Each wall is flat, endless, passes through zero and stands at right angles to its row. A trip goes straight from one point to another. List the walls that it crosses, first one first.

Walls:
(1): [ 23 -81  33]
(2): [14  3  7]
(3): [-34 -30  25]
(4): [-44  21  -9]
(5): [ -7 -30 -29]
(6): [-17 -35 -34]
(7): [ 11 -17   9]
(8): [ -9 -38   5]
(9): [-12 -14  44]
Trips:
[-16 -12 -48] to [ 22  33 -50] => 8, 2
[ -5  -2 -46] to [-53   1 -54] => 8, 3

Walls:
(1): [-28  -3  -5 -35  36 -17   6 -17  -4  12  12  -5  28  -4]
(2): [-52  27 -11  12 -19   8   8   5  -3 -43   5  -7 -46  19]
(3): [  2  18  18  23  15   2  -1  -3  -2   4 -25  38  -3  -2]
(4): [  8  -9  -7  -9  21  -9   7 -26  10  11  15   1   2  22]
(5): [ 27   7  39 -18  13 -32 -29  -2  -5 -37 -22 -22  -6  -4]
(6): [-14 -10  31  33  20  -1  31  16  34  14   1   2  12   6]
(7): [ 21 -24  -4  29 -32 -17  47  11 -16  24   2 -21 -13   1]
(8): [ -5  27  15  -7  40 -11  12  -5 -23   7  21  11   4 -37]
(9): [ 5 21 -2  3 24 15 10 38 -3 24 17  5  6 21]
(10): [ 21   3  21 -11  -6  16 -21  -4  23   5 -31   7  -5   5]
Trips:
[ -1  -2 -17 -23 -13  -1  15  12  -9 -41  16 -38  16   3] to [  6  -6  -8  42  -4   5  13   1  -5 -95  24   1  -3  23] => 1, 6
[ 22 -13   2   6   5  -3  -6  63  34  42  -3  -2   9   0] to [-17  -6 -23   5   9 -25  38   7 -20   1   0  13  25  54] => 4, 10, 1, 2
[ 21 -42  10  -1  23 -17  46  11   9  10 -12  24   3   3] to [-34 -63  18  19  31 -16 -21 -46 -19  10  14 -23 -33   2] => 9, 5, 3, 2

Walls:
(1): [-19   6 -41  10  33   8  15  15 -23   4 -34   0 -13 -12  -3 -19  11 -15
   0  -8 -71 -62 -35  -1   7   9  20   0  21  -5  -9 -40 -37  -5  42  11
  -2 -43 -52 -41  10  18 -12  36  43  27  29 -16]
(2): [ 20   1 -45 -30  19  17  25   4  27  31 -18 -17   1  -1  51   4 -29  54
 -21 -42  44  51  10  25  19  12  31  43  51 -28  -6 -21 -21 -26  19   0
 -10  54 -23 -37  20  22 -37  14 -11 -21  28 -16]
(3): [-10   2  -5  30   5  -2  34  42  -5  23  50 -15  14  64 -51  19 -60  -3
   3   5 -59 -27  25 -17 -22  22 -22 -16   5  -5 -40 -22 -32 -13  -8 -22
 -28 -45 -71  10  -6   9  -6  14  42  -1  21  32]
(4): [ 16  -8 -21  10  48  34  45 -19 -40  32  -3  39  14  -6 -34  -2  42 -47
  45 -25   3 -31  47  -5 -19  57   0 -15  31  36   6  28  14  31  33   6
  -1   8  47   4 -22 -24  32  -2 -16  41  28  47]
(5): [-28 -31   1 -11  37  31  23  32  12 -21  10 -64   3  25  26   8 -18   3
 -40 -18   1 -58  19   5  -3  -1  -3  -4   6 -49  35  -4  39  19  47  20
 -24 -28  29  -3  -1 -22 -41 -41  20 -30  -6  -4]
(6): [  7 -23  20   1 -27  -3   1  30  13  36  13   9 -24  21 -23 -16  52  44
  23 -17 -19 -10 -14  61 -20  -8 -29 -14  14 -27 -32   6  33  14  19  -6
   8  22  59   8  -8  -2  -2 -14  29  16  48 -33]
(7): [  7  35   0 -12  12   4  28   2  35 -17   0   7 -15  26 -18 -76 -20 -10
  34  25 -15 -12 -19  23 -27  -3 -21   2 -37  -6  11  -3   7   8  -8 -20
  23  -1 -41  21  24 -19  26  -6 -42  46  14 -12]
Trips:
[ -4 -12   0  15 -10 -29  -6 -11 -34  37 -74  54   8 -24   1   4 -70  15
  25  11  35  15   2 -20 -18 -28  44 -46 -14  20  64 -33   3  14  52   3
  50 -43 -31 -15   2  -9   5  21  26 -32  20  -2] to [-14 -10 -22 -15   8   0  13 -31 -49 -38   8   4 -27 -38  32  -7 -21   7
  17 -30 -10  31   0   8  89   0  18 -18  31  -7  23 -50 -17  12 -18  -7
   0  11   9 -11  29 -10 -41  44  35 -38 -35 -16] => 5
[ -9 -16   1  10 -40 -39   8 -17  42 -27 -18  -1 -10 -17 -29  28 -31  55
 -12 -20   6   7  47 -40  -4   5  12 -59 -17  23 -41  28 -10  55   0   1
  10  13  36 -25  14  -5  39 -12  12 -14 -24 -24] to [ 39  12  15  39  -5  34  13  29  35  51  -1  -5 -11  29   4 -19 -27 -15
 -24 -32  16  -4 -18   9 -25 -28 -28   1   3  74 -22   8   1  50  15  14
   2  -2  -5 -67  -3  67 -41  17  15 -32  -2  10] => 3, 2, 5, 1
[ 36  41  14  22 -41 -14  23 -37  20  21 -11  41  -3  36   0 -42  30  33
 -14   2 -36 -19 -10  33  -6  17  -7   0  36  17  56 -77 -26 -22  18  -6
 -45  31  30  26  42  42 -16  22  41  34  28   1] to [-10 -19   6   5 -15   5  34  13   2 -24  19  -2  14  20  13  20  34 -24
 -32   1   4 -48  25   7   1   8  59  24  12   2  -2  -2  21 -64  -1 -36
  22 -39   9 -11 -35  17  10 -30 -21  -5 -19 -20] => 5, 7, 2, 6
[  7  25 -14  -8 -25   0 -55 -46 -30  20  -6 -17  54  18 -10 -40  -2 -34
  23  -2   5  71 -46   8  15 -44   1   0 -20  39  35  37  12 -42   3 -28
 -13  -6  17  45  52  44  35 -25 -95  45  25 -20] to [ 28 -10  37   2 -56 -69  -4  -1   5  -3  52  16  43 -12 -26  11  29 -16
 -14  -8  10 -42   2   7 -14  10  16   5   0  -8  19  15 -18  33 -35  37
  -4 -31 -12  15   7 -25  16  -7   4  12  20  22] => 4, 6, 3, 7
[-14  -3  -4   2 -18 -14  19 -35 -53 -11 -55  17  33 -53 -22  22 -40 -30
  34 -33 -49 -28 -18  35  25  -1   4 -21  -2  18   4 -29 -22 -58 -19   3
 -14 -28   8  18  53  25 -34 -51   7  93   8  -6] to [  9 -10 -33 -28 -39 -28  -5 -33   5   2 -11  69  -4 -27  41  -1 -25  -5
  21  20  52  -1  -5 -37  38  31  70 -44 -18  19  11   1  15  12  38 -36
  18  -9  18  -4 -23  20 -33  11 -21  25  -1 -30] => 3, 7, 2, 1

Walls:
(1): [ 28 -55 -35 -48   7  35  49  20  -4   5 -49  16  34   0   2  -5  13  34
  32  43  -2 -20   3 -27 -11  14 -10  17   4  47  38  23   8 -11 -12  15
   5  -8 -38  -3  11   7 -28 -28  28 -22 -17 -15]
(2): [-17 -11  -9  12  24 -17  52  51 -32 -17   3 -48  -1  41   5 -34  15  17
   3  -1  17 -48   5  26  31 -56   0 -37  32  22 -22 -19   6 -28  44 -15
  15 -28   6  22 -31 -70 -17  21  17  13  41  45]
(3): [ 37 -36   9 -23  29  29  30 -59  27  -9   0   9  76 -45 -21 -34  38 -37
  29   2   0  10   5  18 -17  56   7 -56 -19  -1   6  12   1  79   9 -11
  68 -11  38 -11  -8 -10 -11  -8 -21  -1 -32 -24]
(4): [ 38  16 -15   2   3 -13   6  -5   7   2 -41  33  69 -10 -17  23  -6  57
  -6  49   3 -39  42  48  38  -4  48 -10 -12  24  11 -26 -25  -9   2   7
 -32 -26 -34  14 -28 -25 -10  33  11   4  -3  14]
(5): [ 10  -9   6 -17  47  39  36 -41   2   5  -2  -1 -16  -5 -48 -12   0  36
 -22  18  61  19  23  -5 -10   2 -11  39 -55  17 -35  -1 -49  41  47  29
 -20 -40  18  25 -16  63 -19 -54   0   5  -2  25]
(6): [-47 -11  12   6 -31   8   2   7 -21   1 -26 -19   4 -39 -40   1  40 -28
  29  18  -7 -16  -2 -77   4  -4  55  11 -22 -32 -10 -16  -2  21  16   6
   3 -20  17  -4 -28 -10  37 -49  36  26 -15  23]
(7): [  1 -33  45 -18 -23 -11 -12  42 -21  52 -18  -8 -11  -9  -4  35 -26  45
   0  -7  21  54  -8 -16  -5   4  -6   4   0  -2  12 -20   2 -10   4 -27
  29  23  22  54  39  11  25  37 -15  20   6  25]
Trips:
[-71  21  17  19   8   0  30 -42 -31  80  -8   4   9 -37 -32   7   1  -8
  43  48   9  15  31  22  82 -35  34   2  -3  55  -1  -4  -8 -19  23 -37
 -15 -36 -30 -34  -1   6 -29 -17  -6  -2 -15 -65] to [ 13  -2 -54  20  -7  20  12   5 -18  27 -13  12  24  37 -25 -15  77  51
 -21  10  15 -26  71 -19  35  22 -11  20 -48 -36   9  14  -7  36 -67 -25
 -22 -43  17  36  -3  62 -33 -40  32 -42   0 -10] => 2
[ -3  21  25  13   3 -15  10  11 -22 -23  -7 -50  14 -55 -32  32  -5  -5
  -7  15 -33  -7  52  -4   7 -19 -50  19  29  35  28  35 -18  15 -16  44
  30   1   5  25  -7  16   2  -2 -19  13 -26  50] to [-56  -5  18 -30  20 -51 -72  -4 -31 -34  53  27   6  19  14  51   5 -17
  34 -17 -18  -8  24   0   3   4 -19  42  -7  39   8  16 -29  11  -3 -24
 -14 -11  -6 -25 -46 -11 -14 -22 -29  24  16   8] => 3, 1, 2, 7, 4, 5
[  7  -8  -6  50   0 -10 -17  19 -31 -10 -56   7  12 -20  -5 -42  38  14
 -25  10   0  24   0  -2  52 -27  33  20  31  45  23 -35  12  22  23  17
 -26 -38 -12   9  16   6 -29  34 -62 -36 -10  10] to [ 18  10  22  58 -29  47  34  15  33 -13  12  22  -2  14 -12 -16 -21  22
  20  22  36  -4 -20  20  11   0 -26 -47   4 -50  -4  33   7  -6   5   9
 -37  16  15 -18  -9 -41  13  -2  27  12   7 -42] => 7, 5, 1, 3
[-22 -24 -55 -36  25  28 -50  13  48  55  64  11 -54  44 -55  47  30  46
   4  16  49  15   4 -28   8  -5  -4 -26 -39 -46 -12 -38   4  29   9   9
  52  22   6  17   4  40  69  34 -37  22  25 -29] to [ 11 -25  33 -47  26 -17 -25 -36  15  -5  49  14  15 -13   0 -17 -22 -18
 -11 -27   8  55 -36  63  29  -4  12 -41 -15 -38  18  27 -41  65  62   5
 -20 -12 -27 -25 -28  21 -29   1 -24 -42  39  15] => 3, 6, 7
[ 53 -26  33  -3  10 -18 -29  43 -10  -7  -8  -3  11   3  74  46  20  27
  31 -19  14 -63  17   7   6 -44 -38 -21 -31 -19   4 -13 -10  33 -11  20
  25  39 -24 -13  13 -15 -30   2 -25 -33  11  40] to [ 28  36 -10  -6  -8 -18  22  25  12  -4 -38   0 -21  19  39 -29  19  -6
  35 -21 -30  18  79  42  -5  14   1  -5 -27 -38   2   2  10  -9   9  12
 -32 -26  20 -27 -16  11 -87  -3  23  16   3  48] => 7, 5

Walls:
(1): [ 30 -32  -6   4   6  -2  76  -3  -2  -3 -58 -21 -10   6   9  46  21   2
  25 -43   2  10  26 -42  41   9 -35 -17  -8  -3 -21  -6  38  -2  26  -3
  29  -7  14   8  12   7 -44  48 -27  27  14   4]
(2): [ -5  45 -14  43 -20 -18 -23  26   1   7  16  29  10  46  41  -1  -2 -48
 -21  -3  12  76  16   3 -26  28  41  35 -54 -16 -12   0  20  -2   0  -4
 -16 -12  38  27  -7  48 -16 -21  13 -16 -17 -27]
(3): [-10   0   9  -6 -26   9 -46 -55  29 -20   8  22 -11 -25  17  19 -10  13
  11 -12 -45  41 -26   0  53  13  11  -2 -32  -1  -5  -8 -34   4 -46  23
  -2 -43  -1   4  -7 -45 -27  17 -28  26   9   9]
(4): [  8  -1 -21 -25  -4  32 -37 -10  -9 -69 -16 -17 -37 -33 -27 -26  28  -3
   9 -21 -29  -3 -35 -20  35   3  35   6 -31  22 -78 -44 -19 -16  37 -17
  -5  -5  14 -16  14  23  12 -14  14 -14  23  -4]
(5): [-23  17 -13 -41 -42  -8   8   6 -14  24 -10  14 -43  14 -31 -11  45  36
  22 -40  12 -48  -1  -9 -44  23   9 -11 -23  -2  -2 -20 -26   4  -6 -10
  -9 -59   4 -12  26 -31  18  12  11  32 -25 -17]
(6): [  7  19  -1 -38 -11  10  24  45 -24  15 -15  26   9   7 -20  -8 -40  18
  26 -25  18  -3  14 -16  23   9  11   5  19   5 -23 -44 -15  15 -34   1
  12  57 -46 -23  40  -1  36  28  30  19 -19  19]
(7): [ 33  26 -25 -18   4  15   4  -1  45 -10  42 -18  -3  -7 -52 -13 -10  14
 -35  19   4   4 -16  -7   7  50 -34  13  -6  60 -19  48 -16  27 -35 -16
   4  16  -3 -42 -34   8  49   8  -3 -14 -35 -19]
Trips:
[-34   5   2  56  -9  39  21  42  41  -3  38 -33  -1  19  49 -29   1 -12
  14   0  10  10 -13  15  26 -47  42  11 -33  24  18 -10  -1 -53  42  -2
  37 -10  27  -6   1 -37 -23  13 -29   4  20  33] to [ -3  23 -21 -44   5   3 -20 -27 -10   1 -10 -37  -3  34 -28 -50 -25 -42
 -46  -5 -13 -11  15  34   7  -4 -11  26  -6 -16   5 -29  11  46  33  32
  -5   2 -33   4  44  58 -13  -4  10 -11  12  14] => 1, 3, 6
[-33   9 -20  -6   4 -65  -8 -10 -38 -15  -1 -15  21 -95 -29 -33 -27 -10
  -5 -21   8 -27  -3  53 -35 -15 -10 -14  26 -33  33   9  19 -30   9  13
 -23  40  17 -25  30  -5  76  42 -28  35   8  41] to [ -4  35 -12  -5   2  29   8  29   3  41 -27  -8 -24  40 -10  12  -1  73
  22  -7   4  17  39  18  -7  11 -12  30 -30   4 -14   5  22 -33 -28  44
 -41   1  -5  -3  33 -37 -12 -40 -49  14  36 -40] => 1, 3, 2
[-12 -53   8 -31 -42  21 -26 -20 -45  -9 -21 -11   2 -42  14 -17  13   6
 -29   5  -4  13   2  -6   3 -35 -32 -34  28 -25 -47  14  29 -43  26 -23
  14 -24 -27  27   9 -17   2 -14  -7  14  -3  -8] to [-33  24  33 -14 -10   5 -32 -12  10 -24 -10 -33  -4  -2  -4 -23 -18  15
   8  -9  24   0  37  11 -55   5  22 -11  -4  37 -10  25 -24 -35  37  12
 -23  14 -41  34  10  18   2 -52  -5  -5  -1  39] => 3, 1, 2
[-22   7  -5 -37  -4 -18  17  -8  25 -13 -20  -4  -2   1  11 -42  19 -11
 -30  16 -35   0  17  38  31  75  27  29  20   1  27 -22  -4  26  -2 -23
  35  33  -1  15 -72  -4  81  -6 -39   0  13  -3] to [-29  39  15 -29  15 -54  28 -12   3 -36  -4  11 -36 -10  42  -9   0  13
 -40  54   8  18 -50  -5  22  19 -50 -22   6  41 -32  21  21  23  30  20
 -10  11   8  -4 -42  -7  -6 -22 -13 -26 -24  23] => 6

Walls:
(1): [-18  20  23  -7   3   6 -24  10 -23  -6  17  -5  -2  31 -11  17  48   0
   2 -20  25 -26 -10 -20  16 -57 -10  22  25 -25  23 -12  14   0   9 -14
  26  -3 -15 -24  27  -6  43  16   0  13  29 -38]
(2): [-15  22 -26 -29  71 -18 -10  19  13  17 -14  26  32   2 -76  44  15  25
 -22 -28  16  -6  33 -17 -28  22 -35  -4  16  26  31  -2 -10  46  43 -53
  -4 -16  -7 -27   4  28  22 -14 -33  22  37  14]
(3): [-18 -32 -48 -57 -54  -4 -22  -1  -2  13 -10 -17   2   5 -19  -2 -40  20
  17  39 -14   8  -8   0 -28 -29   3  39 -37   7 -16  40 -45 -86  24 -26
  -2   8 -21  -9  -4 -61   6  18   2  22 -56 -68]
(4): [ 13   5 -55 -36 -50  -9  -1 -12  34  50 -22   8  -5  49  20  -8  -8 -12
  37 -48  -3  26  28  -6  14  17  23  14  24  36 -22  -3  18 -30  19 -45
 -42 -12  -4   0  57 -15  -7  -7  14 -32  19  -6]
(5): [ -3 -15  15 -42  10 -48 -44 -30  -3 -22 -63  12   8  34  -6 -65 -12 -71
   3  16 -51 -14  61 -36  -7  -5   0 -59  33 -11 -11 -12 -15   2  73  31
   0  35  -1  37  58 -42   8  15  18 -20  15  38]
(6): [-19 -15 -18  18  52 -62 -47 -14 -11  25  35 -32 -46  13 -36   7   6  43
 -12 -50  38  19 -31   5 -11  18 -58  56  46  14 -45 -18  39  -4  70  -8
 -13  12 -20 -19  39  19  -5 -33 -30  28 -32 -47]
(7): [-40  43   5  -7  21  -3 -24  -6  -4  32 -19   3 -38  33  36  -6  36  27
 -17  -7 -21 -45  53 -30 -32 -23  41 -24  13  39 -33   3  24   6  32   1
 -17  -8  11  22 -10 -32   7  -5 -36   3  -6 -19]
Trips:
[ 43  12 -16   9 -20 -25  58 -10  35 -23 -22  32  26   3  74 -12  -7  28
  15  26  34   0  10 -24  37 -18  13 -12  16 -18 -35  15  18 -25  14 -25
  -3 -58   3 -31  36 -17 -19  34  23 -33 -21  -4] to [ 14 -28 -25   8  17 -38   8  18  17 -42  16  26 -33  12 -27  27 -19  18
  -7 -24 -35  55   4   5   2 -10  30  34 -44   8  24  28 -40   4  11 -43
 -22  45  72 -19 -28 -13 -21  41  -2 -12  -6  13] => 5, 2
[ 52  59  69  -1 -59  20 -24  11  79  29 -11  71  29  13  -6  -4  34 -21
  22  -3  65 -19  -9 -37   3   8 -43  12   7 -32  22  46  23  -6 -35  25
 -26   8  59 -31  33  38  -1 -51  46  -5   7  -5] to [ 10   7  38 -20 -35  16 -35   0   3 -37 -46  54 -29  39  -9  43  16  -8
  42  40  22  31  45  -5 -49   4  30  -3 -23  37  41  73  22  40  22 -50
 -15  -6 -29  -4 -37   6  -9  -2  41 -18 -85 -53] => 2, 3, 7, 1
[-25  16  43  18  13 -46  15 -39  16  -9 -36 -25 -50 -22  -8  15  78  -5
  27  34  -6 -23  -8   6 -35  42  -6  19 -41  -3 -31  33  -9 -35  28 -10
  -2 -16 -18 -24 -11 -55  25  27  13 -47  32  14] to [ 15   3  10  11   7   7  66 -69 -28  84  11   7 -13  42   2  63 -14   4
  -1   7  15 -17  -8  22 -26 -12  11  -5  21 -17  -8  19  39  15  23  -9
 -15   5  35  16  23  -4  20  18   1  24   8 -15] => 4, 2, 5, 3
[-20  48  -9  18   8 -47  21 -52  42  46  -3  -3 -10 -13  43 -62  10   5
 -38  46  -2  53  -7  28 -27  39  56 -36  49  28   2   1  -6  33   5 -45
  25  26   9 -24  62  58 -10  14  60 -40   4  10] to [ 41  10   6 -10 -12 -18   3 -29 -27 -39  -4 -10  -2  13 -19 -15  29   4
  48  -8  70  21  -9  11  20 -17  72 -18  53 -17  11  -2  73 -23 -15 -45
  34  -9  19 -30 -13  36   9 -33  -3   2  -6  10] => 7, 1, 5
[ 56 -14 -30 -32 -24 -86 -28 -15 -66  28   7  14  17 -11  -8 -38 -26   9
 -26  39 -20 -25 -23   8 -13  48  42 -21  27  23  34 -27   4   5  19  30
 -19  50  44  -6 -12 -12  47 -18  11 -20  -3 -45] to [ -2  49 -20 -29  22   4  -8   4   2  20  31 -10  13  58  -8  25  -1 -19
   4 -45 -14  45 -52  53   9   7   4  21  -6  -2  16  18 -14  -7 -26   4
   4 -28 -20  10  -4 -38  29  40  14  10  21 -81] => 7, 1, 5, 2
